Every row gives one point. The points of each table are mixes of a few directions, plus a little noise. Count the directions of each table, and those that both share. Where both have some left over, give the other angles between the two spaces (their principal angles), to ten degrees, smallest first.

First:
[[ 46  60 -27]
 [-33 -44  18]
 [  3   3  -2]
 [ 29  37 -17]
 [-23 -29  12]
 [-23 -31  13]]
Second (5 x 3):
[[ 33  34  28]
 [ 38  39  33]
 [-14 -14 -12]
 [-19 -19 -16]
 [-39 -40 -33]]
Directions: first 1, second 1, shared 0; angles 50

First, 9 rows:
[[-13  31  -9   2 -30 -60]
 [  7   8  21 -23  -7   2]
 [-30  22   9 -10   0  16]
 [-32  15  -5   3   4  10]
 [  1   0   0  -2  -1  -2]
 [  4 -19 -14  18  16  18]
 [  7 -11 -24  26  -1 -23]
 [ 37 -39 -28  32  10 -13]
 [ 17  -4  49 -47   7  51]]
Second, 6 rows:
[[ 28  -5  31 -33  -6   8]
 [ 10  -1  11 -11  -2   3]
 [-49   8 -56  58  10 -14]
 [ 25  -4  28 -30  -5   7]
 [-22   4 -25  25   5  -6]
 [  9  -1  10 -10  -2   2]]
Directions: first 3, second 1, shared 1

First:
[[-10  -3  25  37  -3 -30  11   6]
 [ 23  32 -16 -36  28  14 -24  26]
 [  8  33  -2  14   3 -22  -8   5]
 [  2  -5 -18 -20  15  17 -27  18]
 [-33 -49   6  45 -37 -12  15 -30]
 [  0 -27  23 -21  -7  23  43 -20]
 [ 12  20 -19 -19   1  10 -10  -5]]
Second (9 x 8):
[[ 12 -11 -25  -5  28 -38 -19  -9]
 [ 12 -11 -28  -6  31 -43 -21 -11]
 [-35  26  41   0 -53  60  38  12]
 [ -1   2  11   4 -11  18   7   5]
 [-11   2 -19 -13  12 -31  -5 -11]
 [ 19  -7  16  16  -6  29   0  12]
 [ -8   7  17   3 -19  26  13   6]
 [ 42 -26 -23  10  40 -30 -32  -2]
 [-30  17   9 -10 -22  10  19  -2]]
Directions: first 4, second 2, shared 0; angles 60, 70

First, 10 rows:
[[ 15  -8  27 -16 -29 -16 -20  31 -32 -31  14]
 [-15   8 -26  16  29  16  20 -30  31  31 -14]
 [  6  -3  11  -6 -12  -7  -8  12 -13 -12   6]
 [ -5   3  -8   5   9   5   6 -10  10  10  -5]
 [ -5   3  -9   5  10   6   7 -10  11  11  -5]
 [-12   7 -22  13  24  13  17 -25  26  26 -12]
 [  3  -2   6  -4  -6  -4  -4   7  -7  -7   3]
 [  7  -4  12  -7 -13  -7  -9  14 -14 -14   6]
 [  1  -1   2  -1  -2  -1  -1   2  -2  -2   1]
 [  5  -3   9  -5 -10  -5  -7  11 -11 -11   5]]
Second (9 x 11):
[[  1  -1  -2  -1   2  -3  -2   7  -3   1   2]
 [ -5  11   6   4 -15  19  11 -42  24  -5 -15]
 [  0   0  -1   0   1  -1  -1   2  -1   0   1]
 [ -1   3   2   1  -5   6   4 -13   7  -1  -5]
 [ -6  15   8   6 -22  27  16 -60  33  -6 -21]
 [  4 -10  -5  -4  14 -17 -10  39 -21   4  14]
 [  0  -1  -1  -1   2  -3  -1   6  -3   1   2]
 [  4 -11  -6  -4  15 -19 -11  41 -23   5  15]
 [  2  -5  -3  -2   8 -10  -6  21 -12   2   7]]
Directions: first 1, second 1, shared 0; angles 60
